Every row gives one point. A path goes straight from each point to the next, and from the last back to the first. The post is the endless flat space through its rows: a point in 2 columns, a line in 3, a plane in 4, and so on, so that a path can go around it. Count how often the path circles the post. Going back the other way cancels.

Post:
1.1  0.8
Path, 13 rows:
-3.8  0.2
0.3  -4.6
4.2  -2.4
6.8  2.4
1.6  4.2
4.7  2.4
5.3  -0.3
3.9  4.7
-2.3  5.2
1.0  3.3
3.0  1.9
2.3  2.8
-1.7  5.2
Times around: 1

Post, 3 rows:
-0.1  3.0  4.1  9.2
-0.1  0.4  3.5  -0.4
0.2  -3.1  -4.8  -6.2
Path, 9 rows:
0.3  5.0  -3.3  1.3
4.3  2.7  0.5  1.3
2.7  4.9  -1.2  -1.2
-1.4  2.9  1.3  0.1
-5.2  0.6  0.5  1.7
-3.2  -3.3  -0.1  5.5
-0.7  -3.3  4.8  0.9
-8.0  -3.1  -4.6  1.8
-3.5  2.3  0.3  4.5
Times around: 0

Post:
-2.8  -4.7  -1.8  -3.7  -2.7  5.7  -2.7  -3.5  4.8
-0.4  -2.0  -3.9  -5.3  -1.9  -0.9  0.9  1.2  0.8
-0.4  1.4  -0.8  8.6  3.7  -0.6  1.2  -2.8  -5.9
-1.6  -4.2  -1.2  -1.9  -1.3  -5.0  -6.9  1.0  6.4
-3.4  -0.8  1.9  -0.2  4.1  7.8  5.1  0.1  4.3
1.7  -8.0  -9.9  2.5  -8.8  -7.3  -3.7  -0.2  4.3
-1.6  -1.1  8.1  -1.5  0.8  -2.4  0.5  -1.9  3.1
0.2  -4.0  -1.0  -0.3  -5.0  -0.7  -1.2  5.5  -2.4
Path, 8 rows:
3.3  0.9  -2.4  -2.5  -3.5  -2.7  -4.0  5.2  2.7
-3.5  -0.5  1.3  -0.4  -1.9  2.2  -3.7  -3.4  0.7
-2.7  -3.2  -3.5  -1.0  -2.8  3.9  1.8  5.2  -1.5
-2.7  -4.8  0.3  -4.2  -0.4  0.9  0.0  2.6  2.9
0.7  -5.8  0.2  0.9  -3.3  -0.3  1.7  1.2  2.5
2.3  -6.9  3.8  0.7  -5.3  0.4  -0.8  1.9  3.4
0.7  -6.1  0.0  2.2  0.0  2.7  3.5  1.4  -0.1
3.4  -4.6  1.0  -0.8  -1.5  2.7  -0.2  0.9  3.2
Times around: 1

Post, 13 rows:
-2.1  8.9  10.8  2.8  -1.0  -4.9  -0.9  -0.4  1.2  1.0  4.0  -5.9  -3.7  1.6
-1.3  6.2  0.8  0.2  -3.0  -0.2  1.0  -0.5  -9.9  -1.0  -4.0  -3.0  3.6  0.0
1.2  2.1  -3.8  -6.5  5.5  -1.3  -4.1  -1.7  0.5  0.7  -1.9  -2.7  2.1  -2.0
-0.3  4.2  -3.0  -4.5  -5.6  1.0  5.7  0.2  -2.7  -0.5  -5.9  -6.7  -3.3  -0.2
1.5  7.3  10.2  -3.5  -3.7  -1.6  -2.0  2.8  5.4  -1.8  4.8  1.3  -0.7  7.7
-1.0  5.3  11.8  -0.2  0.7  -6.4  -1.3  -2.7  4.1  2.8  -3.8  0.9  -0.9  5.6
0.8  2.9  -0.2  1.1  -0.3  -4.1  8.1  0.3  -5.1  5.7  -0.7  -1.0  3.7  5.5
-1.5  -0.3  -4.7  -2.4  0.7  -2.5  3.4  -2.4  -0.6  -5.2  -3.6  2.3  -2.2  -1.1
0.2  0.7  -3.5  -3.2  -1.9  1.1  1.4  -4.1  1.1  4.9  -3.4  5.7  0.2  -6.5
0.1  1.0  -5.4  -0.8  1.0  6.6  1.0  -6.3  -0.8  0.1  -3.5  -1.3  1.6  -0.8
-0.4  0.5  -6.5  -2.3  -0.9  1.7  -5.1  -2.6  1.7  2.8  -3.5  4.4  -6.0  0.7
2.2  3.7  9.0  1.6  2.1  0.1  -1.1  6.5  7.5  2.0  -1.3  4.0  -2.9  3.4
-0.6  4.6  -5.1  1.6  -2.8  -5.7  0.4  -0.5  2.0  -1.9  -4.9  -3.6  3.3  0.2
Path, 14 rows:
5.9  2.4  -0.8  3.5  1.8  1.2  -3.6  -0.9  2.3  -0.4  -4.2  -1.6  -0.9  -1.7
1.8  -0.5  1.9  -2.1  3.2  1.2  -4.1  -0.8  3.0  -2.0  -3.6  1.0  0.1  -1.4
-2.5  -1.6  -0.5  -5.1  -0.1  -2.3  -0.9  -5.3  -0.2  1.9  -2.6  0.7  0.6  -4.7
-0.4  1.4  -1.7  1.2  1.6  -4.5  -4.3  -7.6  2.4  6.5  -4.2  -3.2  -5.2  6.0
1.7  4.4  -2.9  -1.9  -2.1  -2.4  -0.1  0.3  1.9  0.1  -0.5  2.9  -0.4  0.3
-3.0  8.7  -1.8  -6.4  1.1  -6.2  1.1  2.6  -0.4  -1.0  -0.8  -0.1  -2.0  -4.6
-3.2  3.7  -3.1  -2.0  -1.5  0.5  -3.1  0.1  -0.4  3.0  -3.9  4.6  1.5  3.5
0.4  -2.5  2.8  -2.6  2.3  -2.7  -1.0  0.9  2.2  3.4  1.9  -1.0  0.7  4.8
2.9  -2.3  1.7  -3.1  -0.8  0.8  -1.8  -4.3  -4.5  -3.5  -7.6  4.5  3.1  -1.6
-0.4  3.3  2.1  2.7  -4.5  -6.7  -2.2  -1.8  1.6  2.7  2.4  2.1  -0.1  1.4
-4.4  3.3  1.9  -4.6  -5.4  -2.1  -1.2  -0.9  -2.2  0.1  -3.3  -3.2  0.0  -1.1
-1.5  5.5  2.1  -2.2  -2.6  -1.6  1.0  -2.0  3.4  -0.1  -1.0  -10.9  -1.4  0.4
3.8  1.8  4.7  -2.7  -1.9  -0.8  -0.8  3.7  2.9  -0.1  -6.3  -1.4  2.3  3.0
3.7  0.3  -1.4  -2.7  1.8  -1.2  5.7  -2.0  5.9  1.9  1.1  2.3  -1.7  0.3
Times around: 1

Post, 17 rows:
-1.0  0.3  4.5  2.7  -1.6  0.1  2.1  -5.9  -1.7  -2.5  -0.5  -0.3  0.3  4.8  -0.2  -1.3  5.5  0.7
-1.0  -0.9  2.9  1.3  8.6  8.4  -6.2  0.5  -0.9  -3.4  -2.8  0.8  4.1  -1.1  -5.1  -0.3  -2.0  0.2
4.7  -4.2  -3.6  3.0  4.4  1.2  -0.6  0.7  -4.8  -0.6  -6.8  -3.8  3.9  -3.2  -3.1  -1.2  -0.4  -1.9
3.7  -2.1  -2.9  -2.5  3.3  -2.2  0.9  -0.4  1.0  -3.3  0.9  0.7  3.3  -0.2  -5.2  -1.0  1.4  -3.3
0.8  0.6  -2.4  -2.9  -0.2  -0.9  -3.2  -2.6  -2.3  -1.5  2.9  -3.1  0.0  -3.0  0.0  -0.7  -0.6  2.5
3.5  -1.4  2.0  -0.1  -3.6  -1.1  -0.9  1.5  -0.3  -2.7  3.0  -2.7  2.0  2.5  -1.1  -1.8  -2.9  2.5
-0.3  1.9  -5.0  -1.4  3.4  2.0  7.9  -2.3  2.5  3.0  -2.5  -1.5  1.7  6.0  6.1  3.4  1.9  -2.6
-0.9  -3.1  1.9  -7.7  2.4  -2.5  1.9  2.1  -2.5  -1.5  2.4  -0.8  -0.8  1.4  -2.6  1.1  0.3  1.7
-3.0  -1.5  2.7  1.8  4.6  -6.0  0.8  -1.3  1.5  -5.2  1.7  0.3  -0.4  1.8  -3.1  -0.4  6.2  5.3
0.6  -3.3  6.9  3.8  -4.7  -8.2  -13.4  0.6  1.5  2.5  7.0  -0.4  2.2  4.6  4.8  -3.2  0.7  -4.2
-2.0  -5.8  1.2  -4.3  7.9  0.7  -3.3  1.6  6.4  1.3  0.8  -2.8  2.2  6.5  -4.1  -8.1  4.3  1.1
0.6  2.5  2.0  0.6  6.3  0.8  -6.9  -7.5  -0.5  9.7  3.6  1.0  -4.2  -7.3  -4.1  -4.6  -4.7  2.5
-2.1  -1.6  -2.0  -2.1  -0.2  -2.7  -3.9  -0.2  1.3  -2.9  -4.8  5.9  -0.8  -1.6  -1.2  -1.5  -0.9  2.8
0.3  -5.2  -1.3  -3.1  -1.5  -0.4  -1.5  5.7  -0.6  2.5  2.9  -1.8  3.0  -3.8  -3.0  2.8  2.1  0.0
-4.2  -5.0  5.9  1.7  4.0  1.7  7.8  -2.7  0.2  -2.0  2.6  -1.4  -8.2  0.7  3.6  2.1  7.6  1.8
2.3  -1.4  2.9  -1.8  -3.2  -5.1  -1.3  -5.9  2.6  -1.6  1.2  0.0  6.2  -0.4  5.1  -1.0  -1.5  2.0
1.3  -1.0  4.6  1.4  -1.4  1.9  -5.0  -0.7  4.4  -1.2  -3.5  -7.2  2.8  6.3  -0.5  1.0  1.1  -3.9
Path, 20 rows:
-3.3  -1.1  1.2  2.1  2.7  -3.3  -4.8  0.0  -1.8  -0.7  8.0  -7.2  1.1  2.4  -3.6  -1.0  -2.2  2.7
-2.5  -9.2  4.4  0.2  1.0  3.3  -5.1  -1.6  0.1  -0.2  -3.5  -5.1  1.1  8.9  4.6  0.9  3.1  -3.3
2.9  -2.3  0.7  -2.5  1.7  -0.6  -0.3  0.0  0.0  3.3  5.5  -5.2  -1.0  -2.2  -0.5  2.4  5.6  3.3
-0.2  4.7  1.6  -3.5  5.0  -2.5  0.4  -2.9  4.5  -0.1  -0.6  -1.2  -0.6  -3.8  -1.9  3.3  5.3  2.4
1.3  -1.6  3.6  -5.4  -5.4  -7.7  -1.1  0.8  -3.8  3.0  1.9  -1.4  -2.3  6.6  4.6  -1.6  1.0  -8.9
1.0  -2.7  1.2  -0.2  5.7  0.8  1.6  1.1  -0.2  -1.4  -6.2  -0.4  0.8  3.8  -0.1  -6.6  1.6  -2.8
5.3  2.8  1.1  -3.2  6.9  -5.8  2.6  4.5  -2.4  -0.7  4.7  -2.5  -3.9  2.4  -2.1  2.7  -3.2  0.8
1.1  -0.7  4.1  3.2  0.5  -1.3  -4.6  0.4  -2.8  1.6  -4.5  3.1  -1.5  2.7  2.5  4.9  -0.8  3.0
1.3  -3.9  -3.2  -0.1  7.3  1.5  1.6  -3.0  -2.1  4.9  2.5  1.0  -0.8  3.8  -6.2  -6.2  2.4  -0.7
-0.2  -8.3  -1.8  -1.1  3.4  -0.4  -2.9  -0.6  4.6  0.5  -2.4  -5.7  5.5  -2.3  -4.7  -5.9  2.2  5.8
0.0  -8.2  4.2  -4.8  1.4  6.0  1.7  -1.2  -2.9  -5.4  -2.1  3.8  2.9  1.6  -4.1  -1.8  5.5  0.8
1.0  -3.3  5.7  -1.3  3.6  0.0  0.5  -2.4  5.8  -0.4  5.7  8.2  -2.8  4.2  2.8  -3.7  0.9  -2.6
4.4  -1.4  4.6  1.5  1.7  -3.2  -5.9  -3.8  2.5  1.0  -1.0  -1.0  1.5  1.0  2.9  -0.7  -1.3  -9.2
0.3  -1.3  -1.2  3.9  0.2  0.8  2.9  -1.6  3.4  -5.1  0.4  2.8  -0.8  -1.6  -1.3  -4.4  -0.5  -0.3
-0.3  -1.3  -4.2  -0.7  -1.0  -0.5  0.3  0.6  2.5  -2.9  3.6  -2.1  -0.1  2.7  -0.8  -0.2  0.7  -4.6
-2.1  -8.9  -0.5  -5.6  2.3  -0.5  -0.6  -3.1  -3.2  -6.0  -4.4  1.9  3.4  -2.5  5.6  4.8  2.1  -2.4
4.4  -2.3  -6.0  -8.7  6.3  -4.0  -4.6  2.5  4.9  -3.7  2.7  2.3  2.5  1.4  -0.4  -0.8  -2.9  2.0
5.2  -0.4  1.4  -4.5  5.1  0.3  -3.4  1.1  -1.6  -3.2  -0.4  -2.2  -1.3  2.2  0.5  -2.0  -0.4  -1.2
4.4  -4.2  1.7  -8.2  0.2  2.4  1.4  -1.1  2.2  -2.1  0.9  -1.5  -1.8  -4.9  0.7  -6.3  -4.4  0.2
-5.7  -3.0  0.8  -0.6  -4.9  -2.2  1.5  1.4  3.3  -2.3  1.3  -1.7  0.3  -1.6  -0.4  0.9  4.8  3.9
Times around: 2
